Every row gives one point. Each copy is the shape, with its points in the same order, stretched, turned, moved and blurred by noise. Is it also mirrored, or only turned?

Shape (8 x 2):
[[-1.11  2.48]
 [ 0.04  0.51]
 [ 4.18  0.30]
 [-0.98  0.75]
 [ 0.73  0.19]
 [-1.57  1.08]
 [-1.82 -0.13]
 [-1.83 -2.59]]
Copy 1 (8 x 2):
[[-1.87 -0.42]
 [-0.19 -0.53]
 [ 1.64 -3.93]
 [-1.11  0.85]
 [ 0.02 -0.69]
 [-1.20  1.08]
 [-0.45  1.82]
 [ 0.92  2.80]]
Copy 1 is: mirrored
Copy 2 (8 x 2):
[[ 2.21  0.98]
 [ 0.28  0.12]
 [-3.82  2.03]
 [ 1.45 -0.53]
 [-0.34  0.07]
 [ 2.45 -0.67]
 [ 2.02 -1.51]
 [ 1.30 -3.12]]
Copy 2 is: mirrored
Copy 3 (8 x 2):
[[ 2.02 -2.16]
 [ 1.20 -0.22]
 [ 3.59  3.27]
 [ 0.52 -1.22]
 [ 1.29  0.03]
 [ 0.50 -1.87]
 [-0.69 -1.30]
 [-2.59  0.21]]
Copy 3 is: mirrored

Shape (9 x 3):
[[-1.09 -0.06  1.12]
 [-0.23 -0.69 -1.56]
 [-0.08 -1.74  0.01]
 [-1.69 -0.71  0.25]
 [ 3.12  2.97  0.42]
 [ 1.75  0.61 -2.86]
 [-1.35 -0.42  1.67]
 [-1.20 -1.99 -0.67]
 [ 0.79  1.26 -3.01]]
Copy 1 (9 x 3):
[[ 0.17  0.93  1.63]
 [-1.49  1.50 -1.59]
 [ 0.03  2.68 -0.27]
 [-1.07  1.66  1.30]
 [ 3.32 -3.05 -1.95]
 [-0.61 -0.08 -4.22]
 [ 0.32  1.20  2.29]
 [-1.32  2.97 -0.17]
 [-1.78 -0.70 -3.76]]
Copy 1 is: mirrored
Copy 2 (9 x 3):
[[ 1.69 -0.01 -1.66]
 [-1.32 -1.36  0.29]
 [ 0.62 -0.94  0.91]
 [ 0.95 -1.26 -1.43]
 [-1.64  3.71 -0.80]
 [-3.68  0.07  1.12]
 [ 2.38 -0.14 -1.57]
 [ 0.21 -2.35  0.31]
 [-3.58 -0.43 -0.13]]
Copy 2 is: mirrored
Copy 3 (9 x 3):
[[-0.64 -0.33  1.30]
 [ 0.19 -0.58 -1.32]
 [ 1.14 -0.49  0.62]
 [-0.37 -1.42  1.13]
 [-1.48  4.36 -2.33]
 [-0.40  0.93 -3.53]
 [-0.10 -0.36  1.95]
 [ 0.85 -1.98  0.44]
 [-1.42  0.54 -3.46]]
Copy 3 is: only turned

Shape (8 x 4):
[[ 1.91  1.33  2.47 -1.42]
 [-3.36 -1.72 -0.50  1.11]
 [ 0.82 -1.42 -1.45  1.94]
 [ 1.15  1.70 -0.27 -1.71]
 [ 0.39  1.52  2.34 -0.12]
 [ 0.24  0.85 -2.01  1.52]
 [-2.09 -0.24  1.07  0.68]
 [ 1.85  1.38  1.89  0.48]]
Copy 1 (8 x 4):
[[-2.47 -0.79  3.27 -0.57]
 [ 1.06 -0.97 -5.44 -0.91]
 [ 3.67  0.08 -1.16  1.45]
 [-0.76  1.92  2.03 -1.78]
 [-2.84 -0.91  0.85  0.20]
 [ 1.74  2.01 -1.37  0.84]
 [-1.11 -1.14 -3.08 -0.30]
 [-1.68 -1.03  2.32  1.08]]
Copy 1 is: only turned
Copy 2 (8 x 4):
[[-0.03 -0.74  3.47  0.66]
 [-3.39  0.86 -2.15 -1.89]
 [ 0.01 -2.13 -2.44  0.51]
 [ 2.07 -0.56  1.93 -1.27]
 [-0.70  0.56  1.76  0.60]
 [ 2.12 -0.31 -2.40 -0.16]
 [-2.44  1.27 -0.35 -0.78]
 [ 0.24 -0.80  1.44  1.72]]
Copy 2 is: only turned
Copy 3 (8 x 4):
[[-0.08  4.06  0.66  0.80]
 [-1.66 -2.91 -0.02  1.49]
 [-0.32  0.05  1.82 -1.37]
 [-0.51  3.18 -0.58 -1.19]
 [-1.70  2.45  0.84  1.50]
 [-1.89  0.59  0.75 -1.91]
 [-1.97 -0.81  0.31  1.95]
 [-1.13  3.22  1.70  0.46]]
Copy 3 is: mirrored

Shape (11 x 6):
[[ 0.23 -0.71 -1.43 -0.82 -0.74 -0.80]
 [ 1.00  0.06 -1.79  1.40  2.15 -0.68]
 [ 1.65 -0.95 -0.14 -1.99  1.77  1.97]
 [ 2.14 -3.06 -1.41  2.74  2.72 -3.23]
 [ 0.14 -0.08 -1.18  1.17 -1.03  3.00]
 [-3.45  1.03  0.25 -0.37 -0.84  0.88]
 [-0.32 -0.23 -2.01 -1.14  0.85  2.84]
 [-2.08  3.21  0.55 -0.97 -0.53  0.07]
 [ 1.26 -1.48 -0.44  3.19  1.47 -1.16]
 [-0.88  2.76  1.81 -2.45 -1.59  0.27]
 [-1.57  2.60 -2.02  0.93 -1.89  1.25]]
Copy 1 (11 x 6):
[[-0.31  0.60 -0.01 -0.73  0.55 -1.20]
 [-0.55  0.95 -2.55  0.57  1.06  1.72]
 [ 3.02  1.11  0.42  0.26  1.73 -0.53]
 [-0.28  2.38 -3.08 -2.14  1.76  3.66]
 [ 2.15 -0.38 -0.06  1.03 -2.64  0.09]
 [ 0.46 -3.31  1.36  1.26 -0.61 -0.57]
 [ 2.55 -0.97 -0.61  1.38  0.60 -1.72]
 [-1.55 -2.20  1.86  2.71  0.44 -0.56]
 [-0.33  1.02 -2.29 -0.97 -0.26  3.70]
 [-1.03 -0.98  3.78  1.75  0.74 -1.13]
 [-1.17 -1.66 -0.05  2.23 -1.81 -1.07]]
Copy 1 is: mirrored
Copy 2 (11 x 6):
[[-0.54  1.78 -1.16 -0.67 -1.65  0.34]
 [ 0.43  0.62  0.83 -1.90 -0.37 -1.46]
 [ 1.01  0.71  0.92 -2.14 -3.11  1.65]
 [-2.37 -0.96 -0.92 -3.24 -1.32 -1.63]
 [ 3.12  0.63 -1.53 -1.35 -1.23  0.29]
 [ 1.42 -0.41  1.07  2.35  0.95  1.52]
 [ 1.81  1.05  0.27 -1.39 -0.47  1.73]
 [ 1.91  0.91  2.51  2.94  0.06  0.33]
 [-0.13 -1.25 -1.07 -1.95 -1.46 -2.10]
 [ 1.28  1.18  1.67  2.86 -2.29  0.83]
 [ 2.67  1.65 -0.51  1.22  1.08 -0.50]]
Copy 2 is: only turned
Copy 3 (11 x 6):
[[ 0.54  0.25 -1.03 -0.12 -0.68  0.78]
 [-0.64  1.35 -2.47  1.95  2.39 -0.09]
 [-1.79 -0.90 -0.90 -2.80  1.43 -0.09]
 [-1.02  0.47 -6.67  2.57  1.46 -0.65]
 [-2.32  0.19  2.03  0.85  0.12  1.99]
 [-0.78  2.50  3.29 -1.05 -1.64 -0.53]
 [-1.95  1.31  0.94 -1.45  0.78  1.66]
 [ 1.10  1.29  3.13 -0.48 -0.14 -1.21]
 [-1.57  0.32 -3.09  2.68  0.93 -0.61]
 [ 1.78 -0.79  3.35 -2.08 -0.92 -1.48]
 [ 0.42  1.85  3.13  2.21 -0.09  1.71]]
Copy 3 is: only turned
Copy 4 (11 x 6):
[[-1.48 -1.10 -0.38 -0.73 -1.76  0.59]
 [-0.85 -1.38 -0.53 -0.15  1.72  1.56]
 [-1.30  1.10 -0.90  0.08 -2.29  2.99]
 [ 1.19 -1.35  1.27 -2.51  3.52  1.72]
 [-2.09 -1.08  0.54  2.69 -1.76  1.25]
 [-4.19  0.54 -0.40  1.30 -1.34 -1.11]
 [-3.65 -0.42 -0.59  0.73 -2.88  2.64]
 [-2.76  0.50 -2.37  1.88 -0.76 -1.68]
 [ 0.80 -1.27  1.18  0.20  2.53  0.95]
 [-1.28  1.32 -2.54  2.01 -2.51 -1.74]
 [-3.36 -2.26 -1.20  2.56 -1.13 -0.77]]
Copy 4 is: only turned

Shape (12 x 8):
[[-0.71 -1.53 -0.03  1.01 -1.74 -0.71  2.19  2.66]
 [-1.73  1.27 -1.38 -0.78  1.18 -1.62  0.11 -1.59]
 [ 1.49  0.90  1.21  1.33  1.53 -1.51  0.80 -1.42]
 [ 0.57 -0.54  0.68  0.80 -2.74  0.57  1.56  2.47]
 [-0.52  2.27 -0.01 -0.70  0.56 -0.74 -0.08  1.50]
 [-0.29  1.59 -1.15 -0.70  0.78 -0.39 -0.90 -0.88]
 [ 0.15 -0.65 -0.70 -1.79  2.18 -0.02 -0.56 -0.49]
 [-1.43  2.45 -1.76 -3.05  1.99  3.69  3.68 -1.55]
 [-0.56  1.91 -2.70 -0.04 -1.69  3.98  2.00 -0.77]
 [-1.29  0.36 -1.88 -0.54  1.98 -0.54  0.15 -0.72]
 [ 2.19 -1.08 -1.45  0.61 -2.82 -1.95  2.37  3.43]
 [ 0.39 -0.96 -0.20 -0.77 -3.99 -1.59  1.12  0.83]]
Copy 1 (12 x 8):
[[ 1.18 -0.22  1.54 -1.94 -0.76  1.54  1.57  2.96]
 [ 0.12  2.93  0.84  2.16 -1.59 -1.72  0.88  0.71]
 [-0.34  0.66  0.43  0.59  1.25  2.16  3.11 -0.80]
 [ 1.08 -0.68  0.29 -3.16 -1.73  1.99  1.04  0.76]
 [ 2.02  2.88  0.09 -0.56 -1.77  0.91  0.11 -0.57]
 [ 0.56  2.20 -0.35  1.44 -1.43 -0.84 -0.01 -0.60]
 [-0.34  1.26 -0.06  2.11  0.94 -0.30 -1.46 -0.31]
 [ 1.09  1.30  0.97 -1.89 -0.64 -5.06 -0.91 -4.00]
 [ 1.28 -0.81 -0.48 -2.06 -3.30 -4.70  0.63 -1.55]
 [ 0.58  1.81  0.76  2.41 -0.38 -1.67  0.44  1.06]
 [ 1.38  0.22 -0.92 -4.47 -0.48  2.32  2.64  3.25]
 [-0.83  1.05 -0.31 -2.79 -2.58  0.84  0.43  1.87]]
Copy 1 is: mirrored
Copy 2 (12 x 8):
[[ 0.91  2.12 -0.05  0.38 -0.18 -2.27 -0.77  1.43]
 [ 0.42 -1.01 -1.66 -1.44 -2.32  0.42 -0.14 -0.43]
 [ 1.29 -0.54 -1.29  0.76  0.05  1.78 -0.67 -2.28]
 [ 1.71  1.92  1.44  1.21  0.19 -1.20  0.32  1.36]
 [ 1.10  1.40 -0.06 -1.62 -1.74  1.31  1.06 -1.01]
 [ 0.87 -1.22 -0.57 -0.99 -1.43  0.64  1.39 -1.15]
 [-0.98 -1.51  0.40 -1.56  0.37  0.36  0.68 -0.83]
 [ 0.50 -1.54 -1.12 -3.79  0.19  3.46  0.35  2.64]
 [ 3.22 -1.19 -0.40 -1.54  0.51  0.55  3.11  2.78]
 [ 0.34 -1.20 -1.44 -1.79 -0.53 -0.25  0.45 -0.41]
 [ 3.27  0.82  2.53  0.01 -0.55 -3.05 -2.12  0.31]
 [ 1.75 -0.01  1.70  1.83 -2.12 -2.14 -0.47  1.48]]
Copy 2 is: mirrored
Copy 3 (12 x 8):
[[ 0.09  0.16  2.31 -0.06 -2.46  0.38  4.38  0.95]
 [-1.17 -2.01 -0.87 -0.74  0.66  0.96 -0.73  2.83]
 [ 0.57 -2.91 -1.32  1.80 -2.24 -0.74 -1.49  0.83]
 [ 1.57  1.17  1.19  0.12 -1.79  0.10  3.67 -0.53]
 [-0.21  0.73 -1.34  1.51  0.59 -0.21  0.19  1.17]
 [ 0.09 -1.15 -1.45 -0.70  1.18 -0.38 -1.32  1.39]
 [-0.45 -0.45  0.61 -1.56 -0.85 -1.01 -2.94  2.51]
 [ 4.36  1.38  0.93 -0.97  1.30  3.02 -1.60  6.92]
 [ 5.36  0.10  0.05 -2.30  2.62  1.34  1.49  2.49]
 [-0.12 -2.07  0.25 -1.18  0.38 -0.12 -1.33  3.31]
 [ 0.26  0.72 -1.16 -0.92 -3.23 -1.64  5.50  1.67]
 [-1.02  0.80 -0.46 -2.05 -2.33  0.98  4.14 -0.19]]
Copy 3 is: mirrored
